Each row is a point. The window is the flat piece filled in between its corners: a triangle in 3 columns, a solid with four corners in 4, and so on. A path goes straight from each point to the next, and from the last back to the first. List the points from which the path goes on through the window.
In the rows, zero is written as 128.

Window:
[[ 58 103 121 123]
 [ 87 109  94 100]
 [128 226 127 100]
 [145 146 175 138]]
Path:
(1): [110 141 182  93]
(2): [ 56 110 101  90]
(3): [ 51 111  72 138]
(4): [124 175 104 139]
(5): [ 87 189 154  71]
(6): [ 72 116 118  81]
(7): [ 74 131  82 144]
(8): [ 76 121  80 140]
(9): [104 111 147  57]
(10): [100 111 114  67]
(11): [ 87 134  96 126]
(12): [138 140 147 153]
Through the window after points: 4, 8, 10, 12

Window:
[[190 143  91 180]
 [112  47 135 113]
 [141 104  81 124]
 [ 90 141 202 126]]
Path:
(1): [173  59 152  82]
(2): [ 91  58 126 130]
(3): [106  92 134 190]
(4): [167 167 142 128]
(5): [157  91 120  85]
(6): [116  84 100 161]
(7): [118  82 108 139]
(8): [169  95 108  86]
(9): [129 132 185 121]
(10): [ 51 121 122 140]
(11): [ 88 154  94 177]
(12): [214 130 123 123]
Through the window after points: 1, 3, 5, 7, 9

Window, 6 rows:
[[160  96 116 132 150 141]
 [170 127 120 139 109 108]
 [114 130 135 175 119 111]
 [148 126 147 127 147  97]
 [  7  75 124 120  58 104]
 [103 133  99 132 125 106]]
Path:
(1): [ 85 106 110 147 113  98]
(2): [102  96 111 146 119  93]
(3): [105 115 135 128 127 126]
(4): [141 135 120 128  97 131]
(5): [148 107 108 149 115 101]
(6): [ 74  46 100 155  99  88]
(7): [ 94 136 143 112 125 138]
(8): [128 147 148 128 118 127]
(9): [140  91 119 153 158  67]
(10): [149  67 116 164 140  91]
(11): [122 162 138 104  94 125]
(12): [145 119 135 112 149 146]
(13): [146  60  86 175 121 104]
(14): [157 103 122 168 146  59]
(15): [122 129 136 134 124 136]
(16): [ 59 141 152 101 103 137]
Through the window after points: 8, 10, 12, 14

Window (8 x 8):
[[114 117 130 114 188 122 173 249]
 [196 142 134 103 107 126  76  66]
 [ 74 145 178  95 153 137 142 185]
 [153 184 140 128  50 123 149 118]
 [135 169  84 137 127 112  72  73]
 [106 101 103  87  99 149 149 163]
 [161 135 147 190  85 134  84  40]
 [116 143 125 110 132 175 108 223]]
Path:
(1): [137 127 120 121  99 113 107 159]
(2): [110 132 147  99  90  74 134 209]
(3): [109 173 129  83 154 177 158 172]
(4): [130 134 128 118 149 139 159 147]
(5): [111 131 131 115  99  82 107 173]
(6): [112 114 116 115  66 110 103 143]
(7): [134 138 124 118 137 164 141 126]
(8): [112 130 130  94 164 183 118 143]
(9): [146 129 127 128 122 117 101 156]
(10): [103 136 131 123  97 126 102 197]
(11): [121 153 122 117 137 161 175 171]
(12): [153 151  94 113 118 184 145 123]
Through the window after points: 6

Window:
[[132 120 156  83 113 133 121  89]
 [147 100 110 124 154  50  92 130]
 [198 184 123 172 124 146 115 122]
 [160  21  62  24 184 135 114 205]
 [150 130 127 113 189 100 168 133]
 [ 36 197 104 195  80 145 151  72]
 [154  81 108 149 102 101 181 151]
 [ 50 161 237 207 111 187 105 113]]
Path:
(1): [100 132 149  82 138 112 131 164]
(2): [123 155 139 130 130  92 153 192]
(3): [140 102 111 154 142 160 117 103]
(4): [ 98  97 124 189 148 206 152  60]
(5): [104 178 164  91  85  95 126 176]
(6): [ 82 176 176 153  85 154 149 160]
(7): [ 89 131 144 179 144 181 134  73]
(8): [129 113 139 173 133 148 130 116]
(9): [116 162 145 157 126 132 132 173]
(10): [115 201 175 130  84 152 112 173]
(11): [144 119 152 224 161 158 120  62]
(12): [153  84 113 180 140 151 159  85]
(13): [107 128 156 121  88  80 141 192]
(14): [148 152 120 120 116  93 133 175]
(15): [147  95 105 125 167 145 144 114]
(16): [116  71 121 143 145 129 126 119]
Through the window after points: 10, 12, 14

Window (9 x 9):
[[145  62 191 107 153 111  42 114 126]
 [ 45 131 152 124 126 123 136 139 134]
 [131 104  38 195  92 165 110 157 161]
 [107 115 121  52 101 114  79 113  94]
 [140  15 161 106  95 195 153 147  87]
 [ 97 189 130 166 192 160 146 125 121]
 [170  80 139 147  78 143 150 126 125]
 [104 102 122 146 212  18 162 122 146]
 [141  61 154  64 123  13 124 192  94]]
Path:
(1): [169 106 101 115 124 161  94 150 184]
(2): [104 121  99  66 171 119 114 145 199]
(3): [ 95 146 148 174 136  97 123 124  82]
(4): [121  69 132 135 102  93 105 151  64]
(5): [136  60 157  29 120 120 121 138 180]
(6): [101  98 142  74 134 152 113 139 196]
(7): [123  88 157 144 139 125  87 116 105]
(8): [ 91  82 122 159 124  52 107 144  69]
(9): [157 105 127  81 139 123 146 134 174]
(10): [131  74 134  94 122 129 138 156 137]
(11): [131  61 144 128 118 110 127 151  85]
(12): [107  81 148 177 162 107  99 105  76]
(13): [145  92 160  75 140 124 119 148 166]
(14): [ 78  81 118  46 118 130 152 162 203]
(15): [119  91 154 157 137 105 131 129  80]
(16): [ 96  90 116 180  70 160 128 137  69]
Through the window after points: 8, 10, 12, 14

Window, 9 rows:
[[ 40 118 182 174  77 180 137  61 209]
 [209 107 103 119 114 114 169 161  30]
 [ 63  91 150 203  34 116 156 142 200]
 [123  81 120 150 169 164 131 209  72]
 [127 120  73 124 154  76 134 118  73]
 [104 165 122  54 139 125 115 159 138]
 [ 58 176 194 220 104 155 120 134 181]
 [176 122 123 108 184 108 112 141 148]
 [ 92 114 192  96 100  65  81  81 143]]
Path:
(1): [101 160 152 195  98 150  85 119 157]
(2): [101 146 140 123 114 134  84 113 166]
(3): [ 31 117 195 129 140 101 182 165 159]
(4): [ 93 127 155 104 126  99 168 113 132]
(5): [127 149 120 133 107 112  93 121 133]
(6): [180  92 105 168  62 162  82 144 124]
(7): [ 77 126 168 103 145  69 183 138 104]
(8): [ 85 135 197 165 161 117 183 154 140]
(9): [120  89  90 154 110 187  74 167 101]
(10): [119 125 120 167 106 151 107 139 145]
(11): [102 119 145 165 127 115 187 153 151]
(12): [ 90 144 162 151 129  83 221 146 175]
(13): [113 105 116 144 110 114 100 126 118]
(14): [130 117  82 163  79 157  66 141 126]
(15): [105 116 176 121 161 119 155 128 107]
(16): [ 66 156 178 161 120 137 143 144 164]
Through the window after points: 6, 8, 12, 16

Window, 11 rows:
[[ 86 170 105 171 205  78  93 107 134  90 145]
 [178 198 127  82  99 109  67 138  97 145  82]
 [129  94 181  71  91 107 133 162  42 122 165]
 [ 64 176  89 113 136  73  48 179 137  98 159]
 [ 22 116 158 212 190 167 148 106 130 164 136]
 [160 125  77  46 165 132 118 118 147 102 134]
 [126 154  98 137 103  80 169 183 188 176 116]
 [125 106 156  51 200  90  67 139 166  95 125]
 [146 134 146 155  89 138 155 135 187 178 158]
 [ 62  70 148 128 124 131 132  56  74  81 123]
 [ 92 202 136  50 210  72  38  81 127 147 140]]
Path:
(1): [113 198 139  61 139 119 124 135 120  99 128]
(2): [ 97 229 171  73 171  84  84  90 168 101 151]
(3): [115 123 101 100 157  99  96 128 120 167 125]
(4): [ 92 117 109 131 151 101  85 114 130 132 143]
(5): [100 146 153  86 173 125 141  89 140  70 105]
(6): [113 143 160  65 161 122 123 140 132  89 129]
(7): [111  77 105 141 143  73  32  71 116 153 111]
(8): [123  89  91 127 195 100 101  93 107 172 123]
(9): [ 82 216 133 108 134 123  98 134 176  68 130]
(10): [134 210 165  73  86 126 109 164 146 124 115]
(11): [152 112  99 139 147  99  94 105 107 161 122]
(12): [119  76  89 131 136  75 103 128 117 199 131]
(13): [133 197 156  80 116 115 126 154 171  68 140]
(14): [109 157 173  76 131 147 147 126 123 103 110]
(15): [138 122 122 108 156 104  93 106 127 150 134]
(16): [112  67 129 117 140  87  47 114 149 182 134]
Through the window after points: 2, 6, 10

Window:
[[182  85  82 160 167 108 150 108 205  84 107 140]
 [ 92 217 187  67 105  72 146  74 125 140 170  55]
 [ 92 191 125 139 100 142  65 176 130 172  94 124]
 [ 99  69 136 147 161 125  87 110 142   7 167 155]
 [126  79 175 229 129 102 154 148  52 171  99 112]
 [ 89 129  75 133 121  61 140 143 124 153 120  45]
 [146  99  51 124  98  64 109  88 150 124 113 121]
 [138 165 129 158  91 122 159 205 135 185 159 160]
 [ 78 172 115  77 129 116 145 103 130 162 123 154]
 [ 82 102 143  95  98 137 122 108 191 127 126 158]
 [147 151 127 220 108 103 214  66 121  40 134  58]
 [128 125 171 121 105 189 114 206  89 116 124 149]]
Path:
(1): [128 110 133 188 128 159 140 118 127 127 158  99]
(2): [125 153 132 160 112  28 168 113 112  59  63 118]
(3): [ 93 135 173 138  94  90 140 163 130  64  75 142]
(4): [124 107 115 141 153 149 137 100 167 123 166 125]
(5): [141 119 117 157 137 168 135 123 144 135 159 136]
(6): [133 156 168 147  83  44 164 147 135  88  79 148]
(7): [110 137 139 166 118  85 129 164 135  91  87 125]
(8): [166  79  98 151 119 153 135  78 110 157 195  85]
(9): [113  92 131 155 144 173 127 108 158 114 178 118]
(10): [ 98 171 166 103 111  28 123 110  98  71 113 110]
(11): [115 147 131 156  99  70 166 151 129  81  61 121]
(12): [131 116 109 161 132 145 104 117 134 150 185  83]
Through the window after points: 1, 9

Window (12 x 12):
[[141  61 144 128 179 158 108 171 171  51  85  63]
 [147  75 171  55 100 170 146 151 186  96  79 129]
 [153 114  91 173  73 249 101 105 180 120 110 136]
 [173 145 140 172 143 171 129 102 125 196 184  34]
 [ 87 199  88 141 150 125 134 141 154 149 185 115]
 [ 90 119  48 102 103 176 130 135 123 107 106  85]
 [ 83  53  92 144 163 223  92 139 154 168 124  62]
 [143 203 153  89 187 123 114 112 135 164 126 110]
 [140 170 149 152 132  72 118 121 154 170 104  35]
 [136 142 121 127 118  78  91 177 100  66 125 218]
 [108 100  64  67 197 126 192  93 138 130 123 173]
 [139 125  87  82 135 121 117  79 160 146 164 101]]
Path:
(1): [181 125 105  78  90 123  65 205 190 193 105  80]
(2): [135 116  86 109 170 180 113 172 165 160 124 129]
(3): [111  88 157 103 117 138 141  36 117  95  95  55]
(4): [ 87 117 146 133 115  91 128  54 139 104 131 100]
(5): [184 139 117 111 152 187 115 196 170 169 102  77]
(6): [171  77  43 101 157 173 137 160 182 146  82 100]
(7): [ 86 149 204 135 135 138  95 111 124  59 146  83]
(8): [102 140 123 134 122 167 120 120 148 124 127 107]
(9): [216 113  62 109 149 112  78 140 161 177 144  71]
(10): [160 148  92  89 125 149 103 141 147 163 129  76]
(11): [ 88 141 172 147 153 137 120  94 144  90 127 124]
(12): [105 113 116 118 143 177 113 109 137 117 145 126]
(13): [198 120  45 133 119 157 148 177 182 128  94 103]
(14): [160 125  82 122 121 167 122 185 175 158 103  96]
(15): [115  99 155 119 118 175 105 110 149 100 119  92]
(16): [ 94 132 136 162 154 181 154  76 130  81 144 103]
Through the window after points: 4, 6

Window:
[[182  69 156 105  62 101 199 187  82 151  82 127  57 131]
 [108 138 162 123  92  97 172 165 129 143  69 136 166 170]
 [103  61 159  96 186  73  84 148  53  74 148 213 171 114]
 [108 164  83 151  70 114  53 130 152  97 143  75 133 101]
 [ 99 126 177  85 117  65 162  81  59 129 118 162  94 111]
 [134  99  71 129 190 110 184 103  80 152 167 176 120 186]
 [148 136  91 143 189  91 117 141 119 151  70 135 113 178]
 [123 136 164 171 203  88 167 171 153 112 121 149  95 144]
 [188 178  96 147 126  74 144 247 148 139  87 187 128 145]
 [160 151  81  73 144 175 139 115 157  86 134 105  56 169]
 [142 155  86  95 168  93 122 118 188  94 120  69 160 103]
 [ 41 118  60  81  78 173  95  75 162 164 134 121  87  83]
 [188 151  76 189  72 134 149 192 126 113  38 163 138 106]
 [178  77 173  38 130 186  67  70 141 145 202 177 107  99]]
Path:
(1): [124 161 116 111 130 135 107 162  87 133  86 116 126 107]
(2): [153 126 114 148  89 108 129 150 171 104 102 149 118 121]
(3): [139 127 125 123 112  98  69  63 180  91 119 164 127 159]
(4): [121 141 112 107 143 126 119 147 106 135 144 125 126 101]
(5): [135 137 126 101 139 104 138 135  96 142 113 132 135 104]
(6): [117 129 131 121 118  57 146 109 173  68 114 160  82 163]
(7): [134 106 139 162  77  72  87  93 188  61 101 158  55 159]
(8): [128 127 103  75 172 163 165 135  78 171 150 116 158 110]
Through the window after points: 5

Window (14 x 14):
[[145 130 109 152 160 157 194 165 143 119  95 142 127 172]
 [185 167 123 205  59 114 112  95 130 186 177  65 216  89]
 [184   7 209 137 128  80  63 101 154 110 133 219 179 232]
 [112 163  73 110 145 134 144 160 133  47 138  69 130 140]
 [100 134  72 142 199 245 139 169  65 133  95 151 189 159]
 [116 111 111  58 145  93 172 140  91 108  89 104 101 171]
 [161 124 145  99 172 108 107 128 183 165 108  77 179 128]
 [ 86 113 186 109 137  98 176 184 144 118 133 159 121  80]
 [134 146 113 127 168 172 152 158  96  78  50 160 192 140]
 [ 53 105 120 123 142  44 115  91 163 101 136 212 202 157]
 [158 161  73 136 116 183 150  87 117  97 121 110 101  89]
 [108 175 161 151 174 144 151 168 100 114  88 128  83 137]
 [117  70  91 166  76 129 106 108 127 113  78 120 124 139]
 [156  64 122 179 164 162 161  69 101  42 105 100 130 170]]
Path:
(1): [141 141 130 135 110 166 158 115 131 101 114 112 156 136]
(2): [140 143  87 147 181 101 102 140 113 140 114 122 122  95]
(3): [141 116 105 122 140  95 133 148 124 103 118 137 154 125]
(4): [114 118 158 134 142 147 137 113 123 112 115 117 138 149]
(5): [ 94 147 211 123 139 177 117 102 174 100 134  90 121 174]
(6): [142 106  80 139 140 110 147 127 108 114 115 141 153 127]
(7): [202  79  35 194 171  77  64 111 125  87 106 162 172 167]
(8): [ 71 134 187  78 111 178 209 149 125 131  98  95 108 139]
(9): [106 143 168 114 118 148 169 102 169 136 138 101 152 145]
(10): [128 100  89 150 147  56 109 145 105  76  98 179 145 128]
(11): [167 140  93 164 155  67  79 148 101 112 107 146 138 169]
(12): [103  72 159 104 114 159 191  91 153  80 114 109 131 138]
(13): [104 111 136 129 128 176 167  92 109 107  97 147 166 181]
(14): [185 106 101 170 188  85 106 194 148 130 108 122 118  97]
(15): [143 108  97 173 172 128 134 136 103 122 114 128 141 135]
(16): [113 138 182  88  98 170 167  83 141  33  76 117 153 169]
Through the window after points: 1, 7, 15

Window (14 x 14):
[[102  86 119 125 129  90 116 168 198 135 120  62  80 154]
 [109 147  94 127 137 163 107 124 133 145 134 149  77 146]
 [141 144 146  82 245 149 152 128  93 102 110 140 200 147]
 [ 92  81  74 190  15 103  35 153 103 187  70 184 188 114]
 [111 135 166 239  94  82  85 129 141 112 126 153 107 137]
 [172  97 138 203 122 193  46 150 126 156  43  34  85 203]
 [134  92 140 161  61  90 153 112 135 183 108  11  77 151]
 [ 84 109  58 169 140 105 127 210  92 124 110 162  91  77]
 [ 98 174 196 133  88 149 175 159 150  83 132  95 125 132]
 [114 163  56 114 203  93 226 122 148  82  32 139 191 103]
 [ 39 194  87 133 219  94 149 125 114  76  33  49  96  90]
 [132 154 104 150 156 138 131 143 167 133 152  50 130 106]
 [128 161 171 136 185 109 166 170 178 185  90 109 127 130]
 [157 187 151 141 101  80  89 144 130  88 110 101  78 111]]
Path:
(1): [106 113 135 158 140 122 131 142 148 128  76  97  98  96]
(2): [101 172 100 169  94 100 113 154 140 139 113  99 100 149]
(3): [ 86 173  72 136 138  95 128 191 119 121 108  80 118 201]
(4): [108 100 140 177 119 127 109 118 137 103  96 125  95  63]
(5): [108 137 135 158 148 116 121 134 156 122  87 102  95  94]
(6): [100 148  86 147 132  96 132 173 125 129 141  70 158 189]
(7): [ 82 181  81 143 135  97 138 177 126 132 111 121 154 156]
(8): [139  67 155 133 156 120 137 110 139 125 104 111  90  56]
(9): [111 120 160 133 138 134 136 124 171 110  94  94 123  95]
(10): [102 183 109 139 127 102 140 195  96 119 131 101 114 199]
(11): [113 160  95 155 147  89 147 165 128 132  96 115 121 156]
(12): [ 95 130 136 150 162 130 122 135 141 108  80 106 110  61]
Through the window after points: 5, 9, 11

Window, 14 rows:
[[130 112 137 135 123 135 159 115 118 109 148  96 148 194]
 [133  82 156 169 129 105 114 116 137 103 122 147 110 146]
 [ 96  93 108 136 183 143 136 113 114  92 151 172 114 158]
 [157 137 109 132 163  94 119 143 125 145 168 139 108 134]
 [120 115  40 191  91 102  95 155  82 139 133 120  49  14]
 [129 139 130 121 193 165 152 103 134 134 144 182 144 108]
 [ 86 115 122 132 124  97 135 162 147 114 136 168 146 140]
 [143 101 113 142 125  88  81 120 131 109 174 106 178 142]
 [118 122 122 149 156 151  89 148 136 141 149 117 136 163]
 [ 38  55 114 153 110  46 123 111 153 160 113 155 107 117]
 [132 126 119 164 153 111 117 142  75 134 115 126 147 160]
 [ 80 148 144   7 144 138  70 124 105  64 160  90 147 134]
 [125 108 113 181 160  93 142 113 163 103 105 117 137 170]
 [179  69  71  89 125 127  95 124 136 106 121 129 113  96]]
Path:
(1): [135 153 133 141 135 151 108 103 135 105 111 206 113 178]
(2): [114 130 127 143 123 134  98 108 140 149 129 130 132 156]
(3): [145  84  98 131 183  90 126 164 117  70 165 111 145 128]
(4): [117  97 154  82 150 108 121 135 108 105 157  90 171 118]
(5): [ 93 146 110  87 131 139  86 119 126  88 142 129 114 162]
(6): [131 149 103 147 121 164 121  94 139 121 109 153 136 183]
(7): [121  75 144 129 143  81 154 150 105 106 176  73 135 141]
(8): [123  80 137 147 162 129 138 174 146  97 129 116 138  82]
(9): [119 134  92 131 121  86  97  87 133 127 153 140 112 172]
(10): [130 129 119 112 125 131 107 106 124 136 146 154 122 157]
(11): [126  99 120 148 168 126 155 134 121 104 136 115 145 132]
(12): [ 93  64  90 146 174 107 120 160 115 137 176  59 136  99]
Through the window after points: 2, 4, 6, 10, 12

Window (14 x 14):
[[135 135  63 116 108 169 140 112 121 148 125 118 147 106]
 [164 132 113 200 224 136  76  84  92 152 110 122 161 136]
 [ 47  94 100 150 147 145  97 142 132 160  37 144  98 110]
 [138 141 105 119 135 156  55 157 103 140  79 142 104 216]
 [146 101  84 128 119  76  97 124  99 166  59 108  77 134]
 [164 118 212 119 119 163  60 138 181 133 153 199 171 171]
 [ 91 109 111 102  58 144  87 101  73 138 104 144  95 147]
 [124 118 141 183  93 249 162 144 121 111 100 147 138 150]
 [142 154 174  80 139  72 129  88 161 173 138 127 164 142]
 [126 154  93 107 108  84 130 117 116 152  89 137 207 115]
 [155  88 152 114 138 186 153  92 114  39 120  69  97  98]
 [145 173  94 174 125 133 185 140 123 106 181 207 133 144]
 [111 119 177 146 119  97  90 132 125 118 188 102 114 117]
 [131 101 116 107 125 178 199 136 111 140 137 155 203 122]]
Path:
(1): [140 122 112 107 140 147  84 126  42 149 115 130  97  80]
(2): [175 180 126 118 170 222 144 113  99 136  89 155  88  67]
(3): [ 88  74 101 143  80 108  94 133 120 134 120 130 163 176]
(4): [ 95  76 139 112 111 118 119  63 137 120 104 119 197 176]
(5): [142 152 129 157 140 161 106 173 100 140 115 154  75 104]
(6): [173 173 160 114 159 140 146 122 110 130  78 148 156 116]
(7): [ 81  41  84 119  82 158 147 110 130 117 177 105 154 135]
(8): [142 119  91 134 113 138 102 118 139 127 138 122 150 170]
(9): [152 135 156 122 123 130 130 120 101 142 114 157 127 112]
(10): [127 166 155 103 122 158 139 154 114 145 114 148 122 128]
(11): [152  91 119 169 157 128 100  94 157 120 129 137 175 145]
(12): [150  91  69 184  99 152 115  86 123 139 141 112 120 218]
(13): [123 145 154 144 125 185 150 148 119 115 113 165 144 110]
(14): [129 138 131 116  90 119 127 158  42 111  94 127 143  74]
(15): [148  81  88 155 158 151 105  86 205 187  95 133  87 226]
(16): [103 119 139 137  90 129 122 117 157 125 137 133 145 164]
Through the window after points: 6, 12, 14, 16
